Rows are points. Before rounding, the points of a table are all equally far from one centre. They may lie mostly on one side of it. Write the centre, to within rounding.

Points (6 x 3):
[[-1.80 -1.56 -1.05]
 [-0.74 -1.45 -0.85]
 [-2.23 -0.62 -2.01]
 [-0.74  0.23 -2.22]
 [-1.02 -0.74 -1.87]
 [-2.93 -0.34 -1.90]]
Centre: [-1.73  0.79  0.18]

Points, 15 rows:
[[-0.66 -1.44  1.30 -2.63  1.76 -0.65 -0.86  1.21]
 [-1.27 -2.56  0.62 -3.43  0.49  0.70 -1.18  1.80]
 [-1.65 -0.23 -0.01 -2.41  0.98 -0.71 -0.43 -0.69]
 [-1.46 -1.93 -0.25 -2.87  1.36  0.39 -0.22  2.06]
 [-2.00 -2.31 -1.27 -2.75  0.67 -0.16 -0.33  0.23]
 [-1.14 -0.54  0.57 -2.99  1.68 -0.26 -0.77  1.35]
 [-0.26 -1.01 -0.59 -2.58  2.03 -1.17 -0.62  1.15]
 [-0.64 -2.61  1.10 -2.32  1.02 -0.91 -1.00  1.90]
 [-1.68 -1.70  0.05 -3.15  0.96  0.82 -1.89  1.84]
 [-1.45 -1.74  1.40 -2.27  1.16 -0.68 -0.19  0.25]
 [-1.21 -2.64 -0.53 -3.02  0.72 -0.69 -0.77 -0.64]
 [ 0.22 -2.39  0.57 -2.09  1.00  0.93  1.54  1.29]
 [-1.33 -1.63 -0.38 -3.24  1.13  0.81  0.67  0.99]
 [-1.68 -1.71  1.90 -2.44 -0.68  1.12 -0.19  1.28]
 [-1.60 -2.51  0.38 -2.85  1.25 -0.35 -0.95 -0.04]]
Centre: [ 0.20 -1.30 -0.24 -1.31 -0.26  0.66 -1.00  0.57]

Points (19 x 12):
[[-0.80  1.62 -0.36 -2.65 -1.26  0.18 -0.44 -3.71  0.48  0.94 -0.01  0.15]
 [ 0.27  1.49 -0.34 -0.82 -0.40  0.46  0.00 -3.88 -0.62  2.00 -0.60  0.62]
 [ 0.36  2.08 -1.73 -0.78 -0.12  0.87  0.98 -2.86 -0.50  0.47 -0.90  0.50]
 [-0.08  1.77 -0.63 -2.23 -1.25  0.48  0.27 -4.53 -1.15  0.33 -0.59  0.34]
 [-1.63  1.38 -0.41 -0.39 -0.81  1.33 -0.67 -2.36  1.42  1.52 -0.76  0.05]
 [-2.63  1.50 -0.50 -0.73 -2.60  0.68 -0.24 -3.50 -0.72 -0.51 -0.28  1.43]
 [-0.27 -1.19 -0.48 -1.38 -0.14  1.51 -1.11 -3.70 -2.18 -1.32 -0.63 -0.88]
 [-1.18  0.33 -0.86 -2.45 -2.25  2.69  0.03 -4.08 -1.56  1.15 -0.67  1.02]
 [-1.91  1.34 -1.04 -0.50 -0.85  1.03 -0.82 -3.60 -1.76  0.88 -0.51  0.91]
 [-0.36  1.35 -0.18 -3.13 -2.23  1.18 -0.82 -3.50 -0.40 -0.05 -0.91 -0.05]
 [-1.13  0.95 -1.49 -0.02 -2.66 -0.44 -0.41 -3.84 -0.20  0.07  0.79  0.20]
 [-1.53  2.11  0.45 -1.08 -2.19  0.84 -0.87 -2.75 -1.30  0.99 -0.28  0.38]
 [-0.89  0.70 -1.19 -2.76 -1.29  1.42 -1.00 -2.90 -1.27  1.91 -0.78  0.55]
 [ 0.12  1.54 -0.97 -2.41 -1.16  0.05 -0.89 -3.20 -0.32  0.51 -0.08  0.64]
 [-0.99  1.64 -0.20 -3.19 -1.56  1.20  0.18 -2.01 -1.51  1.53 -0.03  0.71]
 [-1.61  1.23 -1.19 -1.49 -1.58  0.14 -1.65 -1.94 -0.37 -0.38 -1.57  0.59]
 [-1.18  1.24  0.91 -1.72 -0.94  0.33 -0.39 -4.60 -1.44  0.98 -0.34  0.50]
 [-1.24  1.48  0.09 -1.93 -0.67  1.08 -1.50 -2.41 -0.23  0.69 -1.17 -0.89]
 [-1.10  1.74 -1.91 -1.75 -1.41  1.18 -0.54 -3.10 -1.21  0.35 -0.83  1.01]]
Centre: [-0.92 -0.96 -0.08 -1.02 -1.51  0.68  1.14 -2.27 -0.53  0.18 -0.65  0.09]

Points (31 x 24):
[[-0.33  2.02 -1.24 -1.91 -0.38 -2.15  0.74  1.01 -0.08 -0.96  2.17  0.57
  -2.85 -2.96  0.29  0.89  0.04 -2.17 -0.07  1.15  1.46 -0.22  1.46 -0.94]
 [-2.22  3.06 -0.40 -2.35  0.20 -3.55  0.77 -0.95 -0.74  1.47  3.04  2.38
  -3.76 -1.02  0.19 -0.61  0.64 -1.95  1.66 -0.18 -0.71 -0.48  1.60 -0.45]
 [ 0.23  2.99  1.67 -0.98 -1.06 -0.76  2.68 -1.51  0.23  1.67  1.41  0.54
  -3.64 -2.39  0.75 -0.57  0.41 -0.92 -1.71 -0.46  0.64 -0.64  0.34 -0.81]
 [-0.27  2.88 -1.90 -0.76 -1.37 -3.59  0.04 -0.30 -0.50 -1.46  2.81  1.38
  -1.79  0.10 -0.25 -0.21 -0.42 -1.25 -0.18  2.58  0.56 -0.99 -0.12 -1.00]
 [ 0.83  2.78  1.38 -1.85  0.35 -2.89  1.52  0.18 -0.78  0.35  0.95  1.85
  -1.14 -1.76 -1.55 -0.21  1.07 -0.68 -1.39  1.09  1.08 -0.59  1.70 -0.21]
 [ 1.86  2.05 -1.38  0.28 -1.33 -1.94  1.19 -0.21 -0.59  2.65  1.72 -0.32
  -1.11 -0.57 -1.20  1.25  0.41 -0.86  1.36 -0.41  0.22 -0.03  0.42 -0.74]
 [ 1.24  2.59  0.51 -1.31  0.06 -2.07 -1.14  0.63 -0.02  2.49  1.33  1.59
  -2.95 -2.22 -0.44  0.72  0.03 -0.15  1.58 -0.75 -0.48 -1.32  0.16 -0.92]
 [-0.68  2.37  0.74 -1.88  0.52 -3.41  1.60  0.93  1.03  0.79  1.07  2.33
  -3.33 -0.20 -1.35 -0.55  1.41 -0.12  1.01  1.35  2.14 -1.22  0.96 -1.09]
 [-0.16  0.70  0.18 -0.29  1.44 -3.03  0.86  1.19  0.75  1.19  3.17  2.19
  -0.96 -0.96  0.51  0.64  0.42  0.45  1.58  1.19  1.85 -0.80 -0.52 -3.14]
 [ 1.25  1.75  1.14  0.68 -0.35 -3.54  2.04  1.58 -0.57  2.01  1.84  2.01
  -2.72 -1.48 -0.06  1.33  0.14 -0.33  1.48  0.20  0.20  0.33  1.32 -0.69]
 [-0.98  3.19  1.38 -1.29 -0.29 -3.27  1.69 -0.12 -0.66  1.08  3.20  1.44
  -3.01 -1.77 -0.43  1.26  0.76 -0.44  1.29  0.36  2.45  0.58  1.01 -1.69]
 [ 0.64  2.87 -0.49 -2.46  0.05 -0.89  1.03 -1.06 -0.65 -0.14  1.99  2.26
  -3.49 -3.16  0.76  0.79 -0.22 -2.42  1.03  1.03  0.52 -1.38 -0.55 -0.63]
 [-0.51  3.26  0.76 -1.51 -0.19 -2.03 -0.08 -1.42  0.20  0.18  2.29  1.18
  -1.06 -2.38  1.89 -0.95  0.45 -1.23  0.56  1.29  1.05 -0.58  2.82 -1.55]
 [ 0.21  2.86 -1.44  1.25 -1.80 -2.80  1.67 -0.53 -0.30  0.85  1.55  1.16
  -1.44 -2.69  0.92 -0.89  1.16 -0.74  0.14  1.89  0.31  0.24  0.33 -2.03]
 [ 1.64  2.47  0.39 -2.13 -0.94 -2.53  1.36  0.38 -1.39  2.54  1.10  1.36
  -2.03 -2.56  0.19  0.41  0.27 -0.05  0.24 -0.24  0.44  0.15  1.43 -2.72]
 [ 0.32  1.57  0.13 -0.88 -0.52 -2.36  0.09  0.20 -0.86  0.25  0.67  1.80
  -2.24 -3.51 -1.28  0.97  1.52 -0.50 -0.22  0.58  2.38 -0.55  0.70 -0.58]
 [ 0.33  2.23 -0.12 -2.01  0.51 -3.09 -0.19  0.06  0.04  1.03  4.04  1.01
  -2.01 -1.84  0.34 -0.20  1.04  0.94  0.25  0.06  0.43 -1.00 -1.38 -3.19]
 [ 0.61  2.00 -1.14 -3.28  0.84 -2.14  2.00 -0.26  0.59  0.00  0.79  0.97
  -2.67 -2.13 -0.17 -2.09  1.55 -0.22  0.14  0.29 -2.14 -0.31  1.67 -0.67]
 [ 0.68  3.51  0.29 -0.63 -0.79 -2.46  1.92 -0.93  0.25  0.83  1.83  0.35
  -3.47 -1.62 -0.28  0.55  1.28 -0.40 -0.89 -0.82  1.52  1.13 -0.18  0.83]
 [ 0.51  2.78 -1.21 -2.15 -0.99 -2.44 -0.09 -1.11  0.13  1.75  2.74  0.89
  -2.80 -2.44  1.48  1.11  0.09 -0.70  0.22  1.82  1.61 -0.53 -0.13 -0.73]
 [ 0.26  2.82 -1.71 -1.00 -1.41 -2.92  0.76  0.42 -0.43 -1.13  2.12  1.23
  -2.56 -2.23 -1.40  0.99  0.21 -0.67  0.55  0.82  0.92  0.15  1.05 -0.25]
 [ 0.33  2.45 -0.59 -0.91  1.13 -3.06  1.57  0.59  1.38  1.86  2.20  1.88
  -1.68 -1.56  0.27  0.45 -1.16 -0.87  0.34  1.54  1.49 -0.05  1.17 -0.87]
 [ 0.94  2.70  1.16 -0.91  1.46 -2.52  1.31  0.27 -1.28 -0.76  0.90  2.66
  -1.52 -1.68 -1.34 -1.56  0.52 -1.82 -0.90  0.03  0.47  1.03  0.90 -0.89]
 [ 0.27  1.48 -0.83 -1.07 -0.78 -3.12  2.31  0.19 -0.34 -0.98  3.40  1.84
  -3.11 -2.03  0.84 -0.27  1.50  0.51 -0.42  0.20  0.80 -0.49  1.01  0.57]
 [ 2.25  3.00  0.41 -2.54  0.13 -1.19  1.02  0.58 -0.31  0.81  2.32  1.46
  -3.14 -2.13 -0.37 -0.03  0.97 -0.86 -0.43  0.20  0.67  1.11  0.78 -1.83]
 [-0.68  3.51  1.13 -2.05  0.48 -1.55 -0.24  0.99  0.12  0.27  1.41  1.11
  -0.86 -2.38  1.41  2.14  0.89  0.15 -0.10 -0.23 -0.21 -2.13  0.05 -1.24]
 [ 1.07  3.13 -0.28 -0.99  1.49 -1.72  0.17  0.32  0.53 -1.21  2.20  0.69
  -2.82 -0.95 -0.46 -0.14  1.52 -0.04  0.73  0.61  0.46 -2.40  1.50 -1.40]
 [-0.08  2.75  0.60 -1.66 -1.87 -1.66  0.83 -0.06 -1.83  1.50  2.58  1.84
  -3.12  0.23 -0.64 -0.28  1.46 -2.44 -1.07  0.49  0.67 -1.15  1.00 -2.93]
 [ 0.97  1.97  0.06 -1.31 -0.62 -3.78  2.31  0.53  0.95  1.88  1.87  2.08
  -2.65  0.31  0.00  1.31  0.67 -0.18 -0.55 -0.86  0.80 -1.93  0.70 -2.18]
 [-2.13  2.90  1.28 -1.91 -1.88 -1.46  1.37  0.30 -0.90  0.81  1.53  0.10
  -3.25 -3.12 -0.52 -0.75  1.37  0.19  0.16 -0.44  0.69  0.42  0.84 -1.97]
 [ 0.43  0.92  1.07 -2.26 -0.18 -2.75  1.31  0.13  1.03  0.71  3.26  1.87
  -3.02 -0.22 -0.38 -0.52  0.29 -1.79  0.11 -0.89  1.56 -1.33  1.10  0.54]]
Centre: [-0.86  0.64  0.54 -1.06  0.07 -1.79  0.92 -1.23 -0.49  0.12  0.84  0.98
 -2.19  0.01  0.59  0.48  0.64 -0.55  0.56  0.61 -0.65  0.30 -0.20 -1.40]

Points (29 x 24):
[[ 0.18 -0.23  1.28 -1.68  1.91 -0.36  1.03  2.15  4.06  1.81 -0.60  1.14
  -0.88 -1.65  0.34  1.94 -1.40  0.29  0.54  0.96 -0.53 -0.73  0.90 -2.84]
 [ 0.51 -0.80  2.39 -1.27  0.64  0.50  1.55 -1.20  1.24  2.34 -1.63  1.96
  -0.52 -3.08 -1.37  2.03 -0.20 -1.76 -1.03  0.76  0.11  0.18  3.24 -2.24]
 [-1.00 -1.91  0.86 -0.16  0.80 -0.88 -0.12  0.56  0.10  1.30  2.23 -1.03
   0.78 -1.93  0.13  1.53 -0.33 -3.19  0.72  0.80 -0.33 -0.27  2.27 -2.05]
 [ 1.80 -1.89  2.24 -0.11  0.64 -0.15  0.88  0.03  0.62  3.47 -0.47  0.84
  -3.14 -1.49 -0.18  0.71 -0.90 -0.12 -0.50 -0.07 -1.29 -0.68  2.25 -1.15]
 [-0.05 -1.39  1.85 -1.48  0.66  1.39  2.51  0.24  1.27  3.60  0.26 -0.31
  -1.59  0.29 -1.61  1.39 -3.66 -1.72 -0.79  1.14  0.08 -1.02  2.77 -2.95]
 [ 0.07  0.00  1.63  0.82  1.00  1.46  1.73 -0.76  0.88  2.37  0.14 -1.06
  -1.72 -0.93  0.24  3.13 -0.04 -1.56  1.34  0.55 -1.05 -0.90  2.48 -1.79]
 [ 0.01 -0.82  2.37 -0.59  1.05  0.46  2.00 -0.01  1.59  3.49 -0.87  0.64
  -2.28  0.42  1.44  3.43 -1.41 -0.86  0.12 -0.02 -0.35 -0.16  1.97 -2.80]
 [ 1.55 -1.41  2.18 -0.06  0.87 -2.42 -0.62  2.00  1.86  1.39  1.10 -0.87
  -1.91 -0.06  0.01  0.62 -1.86 -2.12 -0.24  0.26  0.88  0.97  1.00 -1.49]
 [ 1.14 -1.24  3.05 -2.20  2.40 -0.75  1.01  1.09  1.21  3.56  0.30  0.84
  -0.94 -2.01  0.28  1.17 -0.72 -2.08  1.41 -0.86  2.46  0.91  1.46 -2.55]
 [ 1.69  0.08  3.81 -1.11  0.23  0.07  1.62  0.97  1.06  4.53 -1.07  0.84
  -1.76 -0.46 -0.14  2.59 -1.44  0.14  0.45  0.54  1.38  0.93  1.15 -2.50]
 [ 1.42 -0.39  1.35 -0.75  1.75  0.84  0.34 -0.28  0.44  3.33  0.91  0.05
   0.28 -1.01 -0.26  2.86  0.84 -2.20 -0.46  1.07  0.11  0.95  2.23 -1.71]
 [-2.25 -1.35  1.12 -0.36  1.35 -0.75  1.31 -0.39  2.21  3.26 -1.27 -0.16
  -0.18 -1.36  1.01  1.56 -2.49 -1.35 -0.13  1.68  1.75  0.38  1.90 -1.67]
 [-0.92 -1.11  0.90 -1.00  2.18 -0.39  0.18  1.59  2.28  3.48 -0.35 -0.48
  -2.48 -1.30 -0.47  0.99 -1.52 -2.14  0.48  1.06  0.27  1.22  1.68 -2.24]
 [-0.24  0.25  4.33  0.04  1.44  0.02  1.88  1.64 -0.61  0.62  0.01 -0.13
  -1.94 -0.09 -0.01  1.64 -1.09 -1.54  0.01  1.52  0.20  1.53  2.88 -2.30]
 [ 0.64  0.26  4.22 -0.67  1.75  0.09  0.45  1.90  0.53  2.33  0.21 -0.27
  -1.41 -0.33 -0.35  2.87 -1.22 -0.37  0.26  0.64 -0.46 -0.11  2.28 -0.57]
 [ 0.62 -2.33  2.89 -0.22  1.06  0.72  0.98  0.76  1.05  2.28  1.47  0.93
  -1.62  0.06 -0.01  2.84 -0.67 -2.98 -0.81  0.99 -0.33  0.46  2.51 -1.19]
 [-1.41 -0.06  1.93 -0.05  1.50 -1.06  2.17 -0.49  1.12  1.86 -0.01  0.41
  -2.55 -1.15  1.75  0.74 -0.95 -0.82  1.36  1.42  0.66  1.01  2.63 -1.90]
 [-0.06  0.74  1.67  0.39  1.59  0.78  0.17  1.24  0.32  2.08 -0.14 -0.20
  -3.74 -1.21  0.87  3.04 -0.66 -1.78  0.26  0.11  0.43 -1.16  1.27 -1.20]
 [-0.35 -0.10  2.97 -1.27  2.03  1.53 -0.99  1.01  0.89  1.55  1.40 -0.78
   0.30 -1.39  0.88  0.68 -0.50 -2.23 -1.89  0.97  2.03  0.46  1.77 -1.37]
 [-0.87 -0.38  1.57 -0.90  0.10 -1.67  0.72  0.28  2.77  2.75  0.02  1.08
  -0.59 -0.33  0.48  1.24 -0.06 -2.52 -1.41 -0.53 -0.83 -0.21  2.30 -0.64]
 [ 1.78 -1.17  2.34 -0.61  0.23 -1.62  1.06 -0.07  1.98  3.02  1.11 -0.44
  -1.14 -0.96  0.29  1.49 -1.73 -3.67  0.38  1.98  1.47 -0.40  1.30 -2.07]
 [-0.08 -1.84  2.00 -2.20  0.76 -0.34  0.00  0.20  2.73  2.90 -0.51 -0.21
  -0.50 -1.28 -0.16  1.78 -1.29 -3.36  0.39  0.68 -0.03  0.37  2.55 -0.97]
 [ 0.95 -1.15  1.43  1.10  0.70  1.01  1.65  1.04  0.42  4.22 -0.32 -0.97
  -1.18 -1.56 -0.69  3.59 -1.23  0.55  0.35  0.27 -0.27  0.13  0.69 -1.31]
 [ 0.76 -0.17  3.04 -1.33 -0.25  0.45  1.61  0.72  1.14  2.67  0.34 -0.53
  -2.14 -1.47  1.09  2.66 -1.46 -0.23 -0.28 -0.76  0.35  0.12  2.38  0.43]
 [ 0.10 -0.89  1.86 -0.55  0.30  0.49  2.02  1.40  1.87  4.20  1.22 -0.16
  -1.45 -0.74 -0.09  0.72 -0.51 -2.79  0.33  0.71  1.11  0.80  3.48 -2.37]
 [ 0.48 -1.51  2.41 -0.76  1.00  0.49  0.20 -1.06  0.70  1.90  1.26 -0.48
   0.22  0.79  0.42  1.89 -1.18 -1.04  1.14  0.83  0.88 -0.18  3.28  0.36]
 [ 2.51 -1.36  2.22 -2.11  0.41  0.23  1.38  0.03  1.79  1.96 -1.57  1.76
  -1.30 -1.00  1.29  1.22 -1.94 -2.46 -0.10  0.25 -0.02  0.68  2.89 -0.79]
 [-1.61 -1.83  1.72  0.07  0.72 -0.35  3.15  0.06  2.54  2.35  0.87  0.42
  -0.09 -0.34  0.85  0.66 -1.49 -2.67  0.63  2.71 -0.37  0.30  1.58 -1.64]
 [ 1.24  0.25  2.62 -1.41  0.61  0.51  0.80  0.35  1.02  2.83  1.69  0.70
  -2.89 -2.39 -0.50  0.88 -0.60 -1.16  0.86  0.23  2.93 -0.35  1.90 -0.06]]
Centre: [ 0.10 -0.53  1.58 -0.40 -0.01  0.76  1.24  0.56  0.41  1.14 -0.15  0.85
 -0.17 -0.77 -0.55  0.45 -1.51 -1.19  0.32 -0.12  0.86 -0.25  0.19 -2.13]
